Rows are points. A path goes straight from each point to the next, and from the last back to the first. The post is the endless flat space through its rows: a point in 2 columns, a line in 3, a plane in 4, and so on, so that a path can go around it. How many times does the path go around the post? Going back the other way cancels.
(in the rows, 128 means zero)

Post (2 x 3):
[[ 98 114 116]
 [146 145 140]]
Path (24 x 3):
[[ 96 147 127]
 [ 82  93  67]
 [132 116 119]
 [130 104 105]
 [ 84 161 114]
 [ 49 114 115]
 [107  82 137]
 [ 98 139 134]
 [ 85 124 109]
 [124  88  93]
 [149 110 139]
 [132 175 180]
 [ 99 153 145]
 [109  89 120]
 [134 103 111]
 [129  70  99]
 [120  77  97]
 [189 102 134]
 [100 109 133]
 [ 92 158 157]
 [114 104 132]
 [ 92  93 115]
 [140 183 182]
 [112 150 131]]
Times around: 1

Post (8 x 9):
[[142 110 128 122 154  96 107 173 158]
 [115 152  73 161 139 102  82 177 105]
 [157 101 141  85 112 135 106 101 141]
 [137 146 100  84 140 129 133 137 139]
 [119 159 104 150 135 138 123 158  63]
 [120 121 152 110 121 165 121 115 137]
 [163 106 161  92 126 138 125  72 163]
 [133 141  74 162 149 150 123 189  93]]
Path (25 x 9):
[[125 139  87 180 148  76  52 191 132]
 [138 169  95 108 128 137 150 172  77]
 [130 128 124  83 108 119 122 102 156]
 [155 124  84 141 158 113 128  96 156]
 [104 150 134 152 181 180 151 139  85]
 [115 163 131 127 160 150 138 169 130]
 [132 166 130 107 134 165 184 151 113]
 [108 119  84 136 123 100 112 197 132]
 [144  95 106 114 147 135 135 129 109]
 [133 167  82 133 187 143 125 170  98]
 [112 163 125 155 158 109 111 189 103]
 [164 117 124 148 140  66  99 135 158]
 [ 97 106 135 108 100  51  70  95 184]
 [111 160 153  70 113 118 137  58  90]
 [140 140 123 144 186 171 131 190  95]
 [182 132 125 120 161  91 113 145 140]
 [159 169  93 130 140 178 177 186  91]
 [121 123 140  84 130 117 140 117 158]
 [150 112 129 129 135  69  81  99 141]
 [142 149  91  80 170 137 113 170 128]
 [173 144 126  95 134 104 104  74 169]
 [116 167 157 113 105 152 147  93 114]
 [113 144 138 124 128 103 122 133 112]
 [ 90 151 122 113 172 117 154 160 146]
 [130 147 116  65 167 170 154 150 141]]
Times around: 5

Post:
[[ 98 120 137 145 147 102 108  97 104 154 139 110 177 117]
 [138 171 132 115 147 152 126 189 116 126 119 116 127 110]
 [125 154 142 125 113 155 107 152  97 123  84 137 124  78]
 [162 181 149 121 103 125 131  93 214  63 111 130 123 122]
 [146 105 147  95 151 121 127 160 127 126 102 117  87  91]
 [112 113  98 126 124 118 115 111 112 113 122  80 150 120]
 [103 132 117 116 164 162 131 191 120 130 107 143 114  88]
 [122 114 142  97 119 116 132 131 135 117 120 101 178 119]
 [161 107 180 136 141 144 139 116 115  90  95  98 160 131]
 [144 182 126 148  95  98 124 117 175  62  72 149 143 135]
 [125 138 137  86 143 140 128 149  84  92 112 137  95 101]
 [126 107 144 112 182 117  95 130 131 105 128  96 173 105]
 [ 87 127 114 105 119 132  83 167 129 138 128 146  75 119]]
Path, 31 rows:
[[ 74 110 131 124 157 153 100 119 130 173 149 161 150  32]
 [131 135 122 149 143 130  97 164 107 115  86 150 135 138]
 [ 67 145 127 136 157  82  95  89 134 152 112 181 162 150]
 [ 90 171  95  88 157 147 136 183 106 130 155  75  95 120]
 [125 128 172 145  90 116  80 100  98 112 136  74 124 121]
 [120  68 168 117 181 158 111 151 106 100 131 134 117  71]
 [ 84 149 147 129 113 125 119  50 144 119 173 172 123 127]
 [118 160 131 147 132 168 115 130 164  71 126 119 156  89]
 [132 110 147 116 132 120 105 140 105  88  95 104 128 116]
 [103 153 113  79 189 110 132  94 129 104 176  98 121 133]
 [111 142 139  92 121 118  92 107 119 129 120 121 134 127]
 [ 95 169 140 163  85 119 116 139 120 163 100 138 147 132]
 [ 78 100 110 110 105 126  91 156 130 151 130  75 159  70]
 [103 157 117 152 102 134 102  93 118 129 137 123 147 103]
 [167 188 128 161 134 156 137 119 163 142 135 123 130 101]
 [132 187  28 119  83 132 153 123  50 136 108  42 213 124]
 [100 137 167 115 203 163 107 150  74 119 122 116 209 122]
 [169 133 152 129 164 110 152 183 162 144 120  83  85 135]
 [ 77 174 139  96 135 105 122 116 131 123 135 141 107 119]
 [ 87 104  98  92 185 111  88 114 183 132 160 104 134 117]
 [107 113 151 145  99 155  55 162 126 203  92 172 122 105]
 [148 142  88 127 167 110 123 152 188 107 125 106 199  80]
 [142 153 131 134 102 178 122 205 147 110 113 110  98  81]
 [113 135 160 102 132 126 132  99 121 115 138 120  90  95]
 [122 121 106 113 119 114  74 109 120 115  81  40 149  92]
 [158 102 163  95 129 141 131 167 138 118  72 102 150 101]
 [154 142 203  93 151 154 144 107 157 135 142 170 176 126]
 [144 148 161  87 126 117 116 140  94 132 131 133 110  90]
 [121 166 139 103 152 115 125 173 182  78 159 114 146 100]
 [157 167 149 142 137 106  85 147 166 131 132  54 187 116]
 [ 84 107 117  57 114 158  84 196 117  95 153 104  94  82]]
Times around: 0

Post, 17 rows:
[[ 82  93 167 161 147  51 106  89 147 104 141 173 123  87  96 143 121 115]
 [130 150  75 106 141  96 123 104  82 117 101 117  88 167 105 154 165 156]
 [112 143 103 155 133 124 142 152  74 144 100 128 117 160  97 115 109 156]
 [107 138 102 188 127  95 171 125 151  99 159 127 173 142 125 113 113  71]
 [104 122 103 131 121 108 162 119 108  88 145 150 109 162 154 170  96 155]
 [130 140 146 155 103 140 142 142 134 112 104 131 108 138 103 179 105  94]
 [137 104 108 125 118 184 154 120 132 107 125 132 130  91 104 123 131 142]
 [ 94 126  96 132 107 149 108 138 127 145 111 142 113 136 110 142 159 110]
 [106 122 172 125 148 135 103 106 130  57 108 137 120 101 129 115  91 158]
 [121 110 161 129 112  80  94  97 114 114 134  89 130 148 100  92  72  98]
 [122 153  81 213 140  75 153 139 132 157 139 128 108 129 128 121 136 119]
 [118 167 120 129 131 157 121 102  97 142 131 111 126 118 127 130  84 118]
 [ 97 143 107 108  98 118 115  93 119 116 122 125 107  88  98 153 153 195]
 [ 87 129 149 106 135 131 156 144 105 104 108 131 150 104 159 142 132 124]
 [145 129 130 148  80 111 112 116 100 102 120 161  80 138  99 144  99 118]
 [133 176 107 111 150 129 127 109 170 134 158 138 164 106 159 118 123 162]
 [122 119 143 169 120 151 103 142 107 156 133  93 194 130 148 132 107 103]]
Path:
[[ 89 138 151  80 102 199 122 121 109 153  87 148  54  36  99 148  85 163]
 [ 96 161 125 123  81  77 139  98  75  85 100 112 113  71 122 100 109  87]
 [136  90 149 110 101 177 145 171 124 151 120 118 139  86 154 129 100 133]
 [ 16 198 116  88  97 182 138 129  97 167 161 140 179  68 148 109 104 145]
 [ 87 156 143 184 172  71 123 121 114  82 116 164 148  96 168 117 174 131]
 [ 79 166 104 153 112  58 118  80 159 126 118  99 133 141 122 147 153  99]
 [ 98 132  91 165  97  81 108 181 111 186 107 150 107 164 127 168 137  78]
 [167 114 117 153 128 155  91 111  93 158 172 109  89 113 118 116  72 141]
 [ 98 106 139 121 131 180 192 136 114 104 147 160 136 148 131 171 104 149]
 [119 135 180 175 153  81  81  74 135 120 108 128 172 158  86 108 101 121]
 [181 108 144 163  93 146 125  96 116  96  97  89 111 115 122 139 146 124]
 [136 141 141  98 161 123  51  85  79  73  74  96 120 170  97 140  91 203]
 [141 136 201 113 136  34 116 118 125 102 115 163 127  96 110 169  94 136]
 [108 152 114 172 186  71 155 133 142  78  87 153 147 115 122 144 136 135]
 [121 126  93 130 103 165 170 119 109 139 137 146 157 121 102 191 101 101]
 [144 135 173 127 153 110 166 124 119  70 122  66 168 113 128 126  77 130]
 [ 28 154 156 120 117 142  89 106 105 138 164 158 105  63 154 122 135 155]
 [118 131 128 150 127 166 111 118 152  97 102 135  92 184 132 138 146  67]
 [115 163  90 180 131  77 137 104 134 109 139 109 152 151 128 107 118 126]
 [141 139 147 105 115 112  97 120 127 105  95 111  90 140  87 149 100 113]
 [ 92 137 140 117 110 140  96 126 147 110 128  93  67 103 104 143 102 150]
 [131 180 131 161 129 134 122 106 101 165 149 127 122  82  70 138 140 117]
 [ 66  75 127 155 134  44 101 112 134 100 128 202  84 102 128  79 160 141]
 [184  91  73 177  69 138 144 151 139 120  91 118  75 157 106 166 156 174]
 [107 101 141 159 139 107 103 154  76 160 115 138 166 118 104 153 100 143]]
Times around: 4

Post (17 x 18):
[[107 150 111 142 163 158 128 148 122 119 112 108 129 182 147 110 126 167]
 [116 150 107 113 112  79 135 124 147 139 143 112  77 132 134 112 139 158]
 [160 144 162 115 182 128  91 138 128 121 104 143 132 147 109 153  97 115]
 [ 98 161 118  93 176 132 165 127  88 158 128 164 133 138 127  95 123 132]
 [104 147 100 152 123 170  52 135  94 122 120 149 119 159 124  76 103 135]
 [ 82 110 144 102 122 100 138 148  98 153 146 112 120 124 140 120 126 135]
 [142  87 109 109 129  99  73 124 142 122  97 110  90 118 124 156 145 178]
 [161 144 178 102  93 122  90 142  66 146 113 112 137 109 177 140 116 130]
 [122 117 100 126 147 140 143 158 121  91 137 150  82 116 120 166 106  96]
 [136 144 123 154 149 128 127 151 101 141 135 164 170 146 165 100 112  74]
 [136 124 125 113 138  92 130 104 125 108 107 127 103 156 103  91 130 168]
 [133 164  84 112 139 147 159 124 156 107 172  84 111  88 132 102 112 103]
 [161 138 137 111 136 111 149 127 117 141 165 148 148 114 106 149 135  91]
 [129 128 104 141 148 105 105 171 104 119 113  91 119 160 123 135 152 127]
 [116 150 149 129 142 131 147 125 126 132 136 138 111  80 133 130 122 112]
 [127 125 126  76 124  91 117 121 117 120 141 151 112 149 138 116 160 128]
 [145 149 121 103 158 147 115 174 149 138  89 125 145 126 107 128 118 110]]
Path, 24 rows:
[[113 157 139 120 137  85  66 146 127  98 114 119   7 132 142 133 137 142]
 [113 112 112 149 105 100  71 144 127 132 142 109 150 141 119 105 160 178]
 [103 116 127 140 161  80 103 129 131  98 114 169 119 122  98 145 162  97]
 [149 175 178  76 153 141 117 112  94 121 103 140  99 136 114 183 153 120]
 [164 132 137  76 115 120  80 153 115 150 114 167  92 108 107 129 105  91]
 [205 172 167 100 120 102 143 126 133 132 183 110 102  50 129 167 109  94]
 [142 160 118  75 158 147 103 120 123 143 161 170 106 157 110 119 176 112]
 [156  98 109 145 160 128 139  77 170 160 102 174 167 113 148  92 104 145]
 [125 142  66  93  84 155 113 140 119 173 153 153  79  62 123 131 139  72]
 [142 157 127  84 112 144 147 136 123 141 152 140 108 110 132 128 116  94]
 [108 124 172  81 129 111 124 152  60 103 107 102  77 167 122 150 152 131]
 [104 192 149 178 123 135 153 159 126 151 151 135  95 135 136 118 115 127]
 [110 152 122 113 207 158 131 142 110 133 103 157 115 142 153 111  84 106]
 [101 148 117 127 140 150 151 127 130 143 137 101  95  87 172 161 133 121]
 [134 117 101 134 127 115  88 144 167 177 164 103 125 109 141 131 169 108]
 [170 157 122  93 172  97 106 133 120 162 165 186 147 102  75 138 141  76]
 [125  95 104 151 173 137 128 128 107 114 132 179 161 121 120 129 120  95]
 [113 176 172 165 158  95 118 133 162 119  99  97  69 173 111 185 120 187]
 [146 133  94  96 165 125 102 111  55 107 113 156 122 138 124 123  86 124]
 [105 125 172 110 163  76  98 137 109  94  89 136  90 179 135 111 109 172]
 [152 162  91 137 152 165 145  99 122  74 125 146 151 135 150  99  88 115]
 [ 93 151 126 131 148 144 181 118 139 161 163 124 118 121 135 113 117  90]
 [119 128  99 171 153 136 145 161 108 102 116 118  72 133 116 117 114  84]
 [131 105 109 137 137 102 131 139 141 136 157 103 127 179 108 145 174 139]]
Times around: 2

Post:
[[145 139 139 166 101  59 116 169 136 122 131 127 110 119 134 102 121 163]
 [ 99 128 153 170 165  75 132 138 142 104 130 146 144 121  74 119  86 138]
 [ 98 121 124  92 109 135 181 129 141 129 117 142 118 112 120 129 112  74]
 [121 166 156  80 119 153 117 140 146 116 106 112 187 117 171 137 111  76]
 [145 151 125 138 108  88 128 128 127 124 139 151 109 104 134 165 111  75]
 [153 156 131 114 108 142 168 133  88 144 176 140 151 127 147  76 141 148]
 [195 146 131 150 100 122 126 196 117 121 135 176 140 109 180 121 184 109]
 [155 104 145 125 136  86 131 141 109  93 123 117 172 110 142 112 111  96]
 [132 136 125 174 138 147 148 176 124 121  96  64 116 134 141  93  96 130]
 [130 107 120  97 163 117 172 142 134 120 167  99 136 126 135 123 111 100]
 [110 139 117 143 143 154 151 134 133 100 157 171 170  88 172 102 155 164]
 [116 125 154 159 129  91 127 117 148 186 109  90 134 145 112 138 111 133]
 [128 140 130 128 145 109 109 164 116  73  94 117 138 100 129 144 122 150]
 [177 164 127 143 132 137 105 106 145 104 133 155 147 160 171 117 116 110]
 [171 147 159 128 119 115 184 120 140  88 156 110 193 119 155 131 120 159]
 [ 85 161 118 164 119  89 125 102 107 129 161 166 130 189 129 123 107 166]
 [113 138 151 141 122 105 139 115 159 110 166 157 128 108 150 134 183 103]]
Path (32 x 18):
[[116 176 133 113 132 168  77 146 193 112  99 141 145 140 174 119 191  94]
 [110 138 119  73 106  84 108 131 121  91 131 109 151 113 106 147 130 157]
 [130 169 122  69 114 149 146 142 142 114 171 148 175 107 135  70 128 167]
 [136 190 107 119 140 129 154 131 102 126 126 132 145 127 124 155 138 133]
 [ 59 108 165 131 129 149 122 147 202  96  89 136 130 125 189  71 199  65]
 [117 165 150 132 106 117 115 171 131  71 149 143 117 131 183 127 168 100]
 [100 127 141  80  96 102 132  99 168  76 132 152 150 114 160 195 112  84]
 [114 117  96  97  99 157 164 145 150 104 102 165 200 120 149 168  92 135]
 [126 160 135 150  88 102 129 166 171  73  77 170 145  86 125  94 158 144]
 [137 147 146 200 165 120 126 133 124 122 106 149 186 145 126  77 115 130]
 [104 131 152 131  73  69 159 154 163 108  75  92 116 114 138 131  73 127]
 [ 29 103 126 115 169 105 128 146 163 115 124 101 162 129 195 100 154 120]
 [103 183 136  93 149 150 159 113 139 127 140 140 175 131 113 134  96 111]
 [161 172 164 128 148 153 148 175 178 113 111 108  99 103 135  91 118  96]
 [ 95 121 110 143 148 143 146 120 137  62 151 168 143 141 181  80 120 131]
 [151 102 120  96 115 152 193 128  84 183 143  78 125  68 113  84 127 158]
 [136 122 125 152 131 148 155 138 113 134 148  91 161  80 166  98 152 119]
 [123 133  92  87 133 101 133 126 147 135 125 110 146  80 148 126 105 150]
 [145 159 142 191 149  58 101 125 128 149 130 111  91 111 118 140 120  85]
 [122  82 179 122 148  47 150 128 114 160 111  66 155 104 130 141 144 159]
 [102 156 131 129 108  93 147 121  77  83 100 163 138 147 102 143 145 102]
 [136 131  69  75 158 126 162 127  90  90 180 151 160 130 157 104 127  72]
 [178 185 164 126 150 139 157 134 136 124 145 148 159 144 104  93 133 145]
 [ 91 102 160  86 150 118 134 166 152 142  97 116 141 110 132 140 131  89]
 [120 141 144 198 171  90 137 120 146  90 198  98 111 139 136 199  75  93]
 [ 95 165 118 144 106 165 184 116 163 185 132 102 150 157 127 144  55 155]
 [104 124 107  60 106 114 128 105 150  92 130 141 172 118 161 115 121 117]
 [110 111 143 185 157 110 111 107 163  49 107 167 191 132 175  77 189 120]
 [136 181  88 178 154 127 152 194 102  93 144 148 144 187 207 138 104 181]
 [103  96 140 155 115 164 138 125  95 112  97 124 134 100 209  96 149  81]
 [128 116 164 126 141  99 132 145 133 188 100 115 174  96  76 176 126 185]
 [137 148 120 191  55  78 133  91  86 111 162 159 115 118 126 144 134  77]]
Times around: 4
